Rows are points. Any point is a mix of the corners, with weights that add up to 1. It lies inside the corners' shape when no weight is negative. Say inside or outside, and name the corners with a negative weight.
In the rows, 128 means zero.

Corners:
(1): [139 101]
(2): [ 96 172]
(3): [110  89]
Points:
[110 159] -> outside (3)
[130  73] -> outside (2)
[102 143] -> inside
[107 114] -> inside
[105 108] -> outside (1)
[111  93] -> inside

Corners:
(1): [107 104 142 125]
(2): [105 161 146 130]
(3): [ 79 168  66  53]
(4): [147 130 148 114]
(5): [126 171  99 203]
Points:
[114 130 125 109] -> inside
[121 151 127 145] -> inside
[133 152 133 126] -> outside (1)
[134 139 138 124] -> inside

Corners:
(1): [140 173 144 128 162 137 157 110]
(2): [152 156  84 128 130  80 161 106]
(3): [129 114 148 152  92 128  94 102]
(4): [122 145 152  73 147 196 120 126]
(5): [ 93 179 130 121 171 159 102 121]
(6): [206  36  94 154 106  87 146 105]
(7): [157  97 145 113 131  82 103 153]
(8): [176 154 121 138 115 143 146 161]
(9): [ 95 113 120 155  92 148 142 135]
Points:
[111 181 130 132 139 128 127 128] -> outside (4, 6)
[140 117 119 146 117 116 136 122] -> outside (4)
[ 99 199 136 117 154 168 123 128] -> outside (6, 7)
[124 156 138 115 151 153 128 120] -> inside

Corners:
(1): [135 148 129 117 151 119 169 156 121  83 128]
(2): [ 85 107  38 104 105 151 178 107 115 138 155]
(3): [118 121 125 174 126 165 215 103 178 115 119]
(4): [131  71 139 168 144 154 129 100 119 144 186]
(5): [139 117  80  66 102 140 127 123 170 124 159]
(6): [108  67 128 159  34 167  94 109 142 154  79]
(7): [123 146 162 135 105 114 106  80 154 107 121]
(8): [122 206 129 160  91 131 115 180 128 122 130]
(9): [175 121 118 190 109 107 109 149  96 130 174]
(10): [155 155 100  99 123 190  81 102 101 120 109]
(11): [120 149  90 126 179 140 146  92 168 117 109]
(12): [ 98 158 112 114 122 140 117 130 154  29 117]
Points:
[128 133 111 130 113 143 113 123 121 120 137] -> outside (3)
[132 119 110 148 115 136 133 125 124 120 147] -> inside
[132 110 122 161 120 138 124 112 124 113 135] -> outside (5, 8)
[100 117 113 115 117 141 138 116 144 113 130] -> outside (3, 9, 10)
[139 137 131 144 120 131 122 133 135  98 131] -> outside (2)

Corners:
(1): [ 96  99 101 142 130 125  94 149 137  78 111 132  97 130]
(2): [106  59 123 181 178 145 175 175 170 134 130 166 136 102]
(3): [107 114  50 131 142 145 168  82 122  85 130 145 112 112]
(4): [174 109 131  72  99 146 150 157 108 162 107  95 144 110]
(5): [ 98 135 180  71  80 186 180 117 115 140 164 114 166 165]
(6): [103 141 155 155 118 119 164 169 101 158 138  66 144 151]
(7): [ 78 129 168 100 105 168 153 139  82 211 109 101 144 145]
(8): [101 138 110 142 142 153 132 154 135  80  74 141 151  95]
(9): [126 101  94 177 158 188 128 163  91 110 136 151 110 131]
(10): [135 127  95 167 126 123 140 162 148 134 129 225 113 130]
(11): [123 103 111 147 235 143 124 141 164 116 165 162 126 120]
(12): [ 89 114  57 146 140 115 109 208 128 122 151 122 139  99]
(13): [134 129 116 116 102 167 152 150 157 187 110  93 164 174]
(14): [121 121 124  90 104 122 155 140  92 151  97 124 186 180]
(15): [117 125 166 122  86 145 132 107  96 200 138  73 208 142]
Points:
[128 114 137 124 119 140 149 176 111 167 131 130 138 158] -> outside (3, 8, 15)
[108 129 123 138 100 154 158 126 118 129 114 147 141 144] -> outside (4, 11, 12)
[111 116 114 135 155 144 142 143 128 134 136 130 135 128] -> inside
[128 116 108 165 148 141 138 158 139 151 128 142 134 105] -> outside (1, 5, 14)
[121 116 109 134 132 139 141 148 133 133 129 122 147 135] -> outside (7)
[118 123 132 122 133 127 147 132 135 145 107 127 157 134] -> outside (5, 9, 12)
[122 115 110 141 149 144 138 150 131 129 130 155 133 130] -> inside

Corners:
(1): [143 137  69 108  79 158 159 181 183 137 158 119  68 132 169 138 154  85
 147  74]
(2): [ 45 169 118 105 112 144 139 192 107 123 134  88 168 103 157 148 180 166
  94 155]
(3): [150 115 154 175 132 135 171 135 133 142 148 148 156 101 164 118  79 104
 188  68]
(4): [ 70 103 156 134 110 105 148 109 127 101  88 136 106 141  67 138 157 188
  98  93]
(5): [117 123 182 113  70 164 109 104 138 132  97 138 141 163 111 154 109 131
 174 101]
(6): [104 152  57 122 137  86  89 120 167  68 137 113 134 117 122  89  72 145
 114 131]
(7): [151  86 127 152 108 127 162 143 129  81 125 179  77 181 138 129 154 184
 139 151]
(8): [ 91 124 116 163 158 187 100 186 166 119 101 110 133 122  95 169 133 177
 176 128]
(9): [178 166 146 116 145 104 151  98 183 103 124  97 103 167  90  82 130  78
 159 104]
(10): [104 125  96 100 105 185  95 179 131  82 122 112 150 195  99 104 140 145
 153  70]
(11): [158  92 174 189 114 114 121 134 175 137 135  98  81 114 158  96 128  79
 196 136]
(12): [181 147 113 138 168 147  79 130 119 128  86  89 100 129 145 118  87 129
  77 108]
(13): [161 112 138 124 125 156 136  87 149  98 158 149 122  90 122  63 116 155
 184  76]
(14): [113 193 155 138 125 143  79 131 106 165 173 122 177 115 120  79 131 169
  81 148]
(15): [104 104 173 102 128 144 108 180 100 113 159 163 127 138 152 100 123 100
 168  92]
(16): [187  72  88 116 120 146 145 116 112 123 108 169 100 155  95  73 116  99
  84 119]
(17): [ 57  94 119 204 186 118 134  82  87  83 192  98  98 108 145  84 175 113
 130 113]
(18): [ 99  87 172 106 128 119 122 140  98  96 194 144 171 148 126 136 146 172
 121 103]
(19): [ 65 161 117 130 153 111  87 176 132 171 104 106 152 110 158 130 150 136
 178 142]
(20): [113 127  82 117  98 141 106 164 167  89 115 166 164 170 143 121 165 125
  78 141]
(21): [166  86 165 139 152 112 164 109 168 149  76 133  70 176 165 118  78 129
 104 153]
Points:
[ 99 135 121 127 131 140 115 153 130 111 126 124 138 146 132 131 138 148
 126 115] -> outside (11, 13, 16)
[120 119 125 145 130 136 131 131 138 115 122 129 116 135 128 113 130 132
 134 115] -> outside (18)
[129 132 129 137 134 142 114 146 142 126 133 120 129 132 138 113 125 125
 148 120] -> outside (4)
[138 122 138 127 133 129 119 138 150 112 110 119 116 138 117 117 102 133
 160 112] -> outside (1, 14, 17, 20)
[107 134 156 114 117 127 124 142 167 124 116 109 138 116 141 154 111 126
 171  93] -> outside (7, 10, 14, 16, 17)
[115 131 156 155 146 137 110 169 134 135 139 124 125 147 146 128 140 132
 147 112] -> outside (2, 5, 6, 13, 16)
[110 128 122 147 155 118 112 116 132 117 131 108 139 120 118  92 120 137
 112 123] -> outside (1, 5, 7, 15)
[ 95 126 136 135 130 140 110 141 118 127 126 121 151 118 132 114 130 144
 121 124] -> outside (1, 7, 9)
[117 127 124 132 129 136 119 139 142 116 133 120 125 133 131 113 127 127
 138 111] -> outside (7)

Corners:
(1): [121 122 119 110 143 115 138  98 135 130 134 156 141 113 145 135 159 207
 121 111]
(2): [143 139 126 122 141 136 142 126 100 152 128 114 159 147 151  97 148 132
 125 113]
(3): [124 140 141 143  90 139 134 121 131 135 106 159 116 129 119 133 153 120
 136 131]
(4): [116 129 117 123 129 114 108 124 140 115 109 134 130 134 114 143 138 121
  90 120]
(5): [127 147 104 143 137  94   7 140 142 106 105 117 134 119 119 141  94 151
 141 109]
(6): [147 128 164 114 136  39 153  71 116 187 119 176 129 136 136 139 154 110
 140 109]
(7): [120 103 120 122 132  84 150 124 122 149 133 140 114 135 148  88 166 121
 106 112]
(8): [114 141 122 128 133  93 130 125 122 122 121 118 122 136 142 137 142 134
 135 126]
(9): [117 141 162  89 131 139 139 133  94 131 105 115 115  61 147 132 174 103
 142 132]
(10): [146 122 130 155 134 131 104 104 104 118 138 137 135 131 148 154 109 118
 115 109]
(11): [109 101 131 120 118 120 142 111 118 130 114 149 115 135 123 143 161 133
 143 106]
(12): [110 131 126 116 113 133 151 110 107 138 155 105 122 143 138 106 143 116
 120 123]
(13): [126 141 120 124 133 135 121 107 121 126 130 135 132 134 115 118 153 116
 139 121]
(14): [165 114 123 103 122 127 141 132 145 128  98 123 117 132 117 156 151 121
 103 122]
(15): [136 147 129 141 139 128 122 132 107 141 130 108 140 137 109 147  94 117
 144 132]
(16): [145 156 125 156 119 122 104 137 141 115 100 125 129 134 111 147  45 121
 128 150]
(17): [126 111 131 139 128 110 129 130 119 115 129 106 160 143 116 120 116 137
 123 164]
(18): [116 138 138 152 126 106 137 110 131 138 132 115 116 137 135 104 134 116
 137 108]
(19): [129 130 116 131 130 149 131  99 106 132 112 119 125 106 129 143 158 121
 128 131]
(20): [114 141 153 141 132 159 119 135 123 120  94 125 122 109 126 138 150 108
 147 175]
(21): [148 121 104 127 108 133 123 128 154 140 112 132 144 135 116 155 125 121
 104 127]
Points:
[129 128 125 129 126 116 123 119 124 129 120 129 129 131 128 135 134 127
 124 121] -> outside (20)
[134 130 129 134 126 118 124 114 124 135 121 135 133 135 124 133 129 124
 127 126] -> outside (8, 9)
[132 127 124 130 118 128 136 117 132 134 111 142 121 127 124 157 134 127
 118 132] -> outside (2, 5, 9, 13, 17, 18)
[126 131 138 134 122 137 135 110 113 132 123 131 132 129 129 129 140 109
 129 134] -> outside (1, 5, 7, 8, 14, 15)
[128 129 116 139 131 125 106 127 129 121 119 115 133 133 128 132 120 134
 121 129] -> outside (3, 6, 9, 13)
[132 130 135 128 128 116 137 117 123 136 115 134 131 127 129 134 138 123
 128 130] -> outside (5, 12)
[129 129 120 124 137 121 116 124 124 121 119 123 131 124 129 131 137 138
 122 118] -> outside (3, 6, 12, 20, 21)
[129 133 130 133 136 113 119 115 117 137 128 124 139 126 133 121 128 124
 125 125] -> outside (3, 8, 11, 14)
[123 128 135 121 128 108 124 110 117 133 125 136 128 132 129 133 149 132
 136 110] -> outside (7, 16, 19, 20, 21)

Corners:
(1): [137  75  94  91 166 151  89 121 154 143 143 148 108  97  91 120 159 122
 112 150]
(2): [ 90 171 157 193  86  40 166 157 164  99 125  86 119  84  77 105 106  88
 116 106]
(3): [ 92 105 192 197  81  72 116 183 118 142 163 129 116 162 145 127  90 112
 137  82]
(4): [130  62 104 158 125 144 106 143 131 173 119 104 117  94  97 164 155 117
  51 137]
(5): [133 122 144  76 171  99  66 121 118 153  79 112 163 141 150 114 120 140
 157  96]
(6): [155  68  95 113 181 135 127 120 140 125 109 145 165 108 133 178 101 107
 137 161]
(7): [127 177 156 194  59  87 129 113 158 130 133  79  75 109 130  92  46 104
 138 126]
(8): [110 148 156 138  52  95 119 193 137 160 127 138 128 121 144 100  90  87
 129 117]
(9): [122 177 145 141  68 122 137 133 101  75 172  65 120  85 115 108 117  91
 141 127]
(10): [133 105  97  99 139 116 106  86  94 168 110 136 147 140  53 142 121 111
 145  93]
(11): [171 156 156 121 171 114 100 133  97 139  71 150 142 181 136 104 134 103
 127 129]
(12): [146 152 193 123 139 164 125 151 128 135  78 141 149 171 132 108 127 176
 149  94]
(13): [ 92  85  80  86 176 142 123 123 146 142  97 129  91 116 102 183 124  89
  80 150]
(14): [145 148  80 121 166 110 110 134 133 129 166 132 140  90  93 167  97 127
  85 126]
(15): [116 134  79 145 138 146  77 128 140 107  99 146 157 155  91 137 122 145
 121 147]
(16): [111 175  92 164 128 147 115  96 162 114 123 128 150  88 101 178 157  51
 112  97]
(17): [163 193 119 111 127  78 130 157 139 150  96 139 145 163 164 126 185 175
 191 111]
(18): [ 98 132 113 146 154 120 140 103 101 179 100 175 164 129 185 121 140 166
 110 110]
(19): [132 144 170 103 153 122 114 113 125 177 129 135 194 183 116 142 164 155
 154 160]
(20): [111 156 149 195 114 111 138 221 141 149 128  80 112 158 133  69  91  74
 144 105]
(21): [133 154 142 158  68  74 164 131 157 125 169 117 147 170 147  90  96 102
  91  97]
Points:
[118 125 149 135 121 118 111 128 125 140 110 117 137 134 125 115 110 112
 132 114] -> outside (14, 17)
[132 152 158 161  84  99 123 134 126 131 117 106 145 135 113 125 122 112
 137 103] -> outside (1, 13, 14, 18, 20)
[135 159 111 104 150 102 126 117 134 137 114 126 141 123 129 126 125 102
 135 126] -> outside (3, 4, 12, 15)
[153 122 122 123 161 150  84 121 122 134 111 120 144 134  94 141 138 135
 143 126] -> outside (2, 8, 13, 18, 21)
[128 128 115 123 146 129 117 121 126 145 116 142 146 135 137 138 125 121
 128 124] -> outside (2, 4)
[125 151 166 162 104  94 115 165 120 141 117 114 136 139 149 111  98 135
 151 120] -> outside (1, 10, 13, 16, 21)
[105 120 136 187  90  82 148 151 120 140 152 108 125 132 118 125  78  87
  91 138] -> outside (1, 5, 12, 16, 17)
[127 132 120 133 143 127 112 129 130 135 118 125 135 122 114 134 128 122
 126 127] -> outside (8, 21)
[126 161 139 142 118 109 122 151 123 145 116 125 140 157 146 115 106 116
 149 110] -> outside (1, 2, 4)

Corners:
(1): [ 91 169 164 149  82 126 146  78  82  94 139 101 166 165 148 125  95 116
 133  36]
(2): [143  72 145 153  66 156 107 185 182  95 100 160 143 136 129 168 105 169
 140 128]
(3): [115 113 116  38 103 131 127 148 136 161 112 169 116  82 111 147 122 118
 123  66]
(4): [ 92 139 166 136 130 161 138 104 150 134 127 115  87 174  93 113 121 163
 104 179]
(5): [154 128 114 148 107 185 150 107 113 169 126 152 166 127 197 126 111 146
 151 137]
(6): [160  85 139 111 131 143 113 192 134 130  89 156  50 127 106 187 128 135
  75 140]
(7): [160 154  54 178 172 193 103 111 150 148 116  89 173 186 147  86  99 102
 164 124]
(8): [ 99 136 169 191 171  84 145 130 117  91 149 126 174 160 125  64 124  82
 183  89]
(9): [105  91 116  94 105 124 103 191 110 128 165 125 137 160 118 122 142  85
  90 155]
(10): [126 200 176 120 126 151 159 151 113  85 173 128 146 212 169  71  99 123
 163 106]
(11): [ 95 177 130 131  91  52  96 107 137 125 206 109  64 142 168  95 122 115
 133 154]
(12): [174 104 122 119  97 102 157 196 164 140  99 161 125  68 106 184 147  93
  78 152]
(13): [135  90 138 124 112 154 100 184 127 156 182 184  92  72  93 158 120 118
 138 109]
(14): [187  68 143  91 106 147 125 133 172 163 138 148 117 130 113 182 143 176
 105 197]
(15): [116 109 158 136 165 100 138 123 147  97 183 130 158 124 167 111  81 118
 125  79]
(16): [138 163 160 110 107 121  84 121 115 100 163 143 139  90 130 110 108 120
 131 119]
(17): [146 128  40 184 159 135 168 144  46 134 125 149 176 165 125  42 103 149
 133  87]
(18): [148 109  88 129 142 171 163 144 103 146 110 114 109  96 128 109 141 149
 114  84]
(19): [110 184 143 125 144 114 124 138 116  97 156 130 169 114 159 156  80 167
 188 140]
(20): [158 104  99 151 130 151 165 133 109 147 143 128 133 118 167 121  82 124
 181 178]
(21): [104 127 111 124 112 158 136 124 123  84 130 163 108 119 132 181 132 136
 119 167]
Points:
[133 118 125 121 111 137 130 145 130 128 131 144 133 126 130 134 117 131
 127 120] -> inside
[131 131 125 132 115 136 130 142 123 126 137 140 133 139 132 128 115 127
 132 135] -> outside (15, 18)
[137 117 133 126 115 132 127 144 135 130 140 143 127 131 129 132 117 120
 124 127] -> outside (18, 19)
[135 118  99 130 110 174 140 128 121 142 114 120 123 173 140 119 122 146
 123 139] -> outside (8, 12, 13, 15, 16, 19)
[131 135 127 138 134 139 136 137 126 121 141 129 138 144 139 109 112 124
 138 113] -> inside
[125 122 116 140 135 159 143 127 117 125 139 135 153 147 139 117 109 140
 146 117] -> outside (6, 11, 12, 16)
[127 127 135 125 115 124 133 144 124 123 147 142 127 127 138 126 115 130
 130 123] -> outside (7)
[134 124 131 126 118 135 124 144 131 132 143 138 128 129 130 122 114 128
 134 121] -> outside (21)

Corners:
(1): [150 123  84 136 132  94 131 112 178 102 123 144 135 144 166  46 159 120
 120 189]
(2): [113 109 162 119 143 143 180 129 126 131 124 159 114 141 129 115 142 141
 157 106]
(3): [139  99 141  46  77 109  92 143 130 116 106 133 120 161  56 152 124 137
 133 114]
(4): [158 121 142 115 117 119 113 159 106  92  82 115 216 148 131 108 105 135
 166 124]
(5): [ 87 139 114 130 115 171 153 139 138 146 144 138 160 110 155 160 131 126
  90 157]
(6): [142  90 143 157 160 121 132 131 106 155 103 150 134 144 121 154 184 150
 121  73]
(7): [115 137 113 159 109 154  92  95 169 134  97 126  88  78 161 175 131  84
 141 129]
(8): [130 111 100  92 137 165  92 198 149 103 135 115 145 173 174 150  90 115
 161 127]
(9): [189 139  98 119  89 164 118  63 138 140  92 151 133 102 152 107  71 155
 182 156]
(10): [147 131 173 131 163 179 123  80  88 137 106 132  87  75 112 106 100 107
 173 110]
(11): [104  76 150 116  91 121 163 134 116 175  81 145 102  96  88 127 101 145
 106 109]
(12): [ 77 100 156 136 109 208 125  98 112 173 104 103 141 103 124 174 127 137
 115 106]
(13): [167 148  88 152 140 108 111 151 177  89  69 162 136 149 107 107 156 122
 150 137]
(14): [138 117 124  90 148 150 120  83 136 142 108 108 165  78 112  92 145 134
 137  96]
(15): [107 104  89 160 122 138 113 136 124 145 156  89 111 131 143 167 102 152
 133 102]
(16): [ 99 113  70 135 105 123 120 173 121 154 113 174 171 165 144  85 118 150
 156 176]
(17): [137 160 143  62 151  86 132 142 184  78  78 189 178 129  96 115 132 186
 115 151]
(18): [ 99 146 117  96 110 122 143 112 152 158  91 131  76 122 139 130 130 111
 107 135]
(19): [ 92 120 130 171 178 156 134 120 137 172 112 169  98 160 123 174  79  71
 160  91]
(20): [111 128 144 221 127 176  91 167 122 184 158  96 159 108 138 169 113 163
 144 110]
(21): [136 103 153  74 175 144 160 147 141 123 120 116 156 119 126 158 164 193
 180 150]
Points:
[123 124 125 125 128 143 117 136 142 135 112 130 134 124 135 140 123 133
 141 127] -> inside
[128 129 147 106 119 129 152  99 144 119  84 149  98 116 111 130 124 121
 132 133] -> outside (6, 8, 14, 16, 20)
[128 119 136 166 146 156 124 110 119 154 106 135 129 101 128 140 115 142
 163 108] -> outside (1, 3, 5, 8, 18)
[150 114 123  97 123 102 119 112 152 117  74 143 134 140 102 135 136 136
 142 117] -> outside (2, 5, 8, 10, 16, 20)
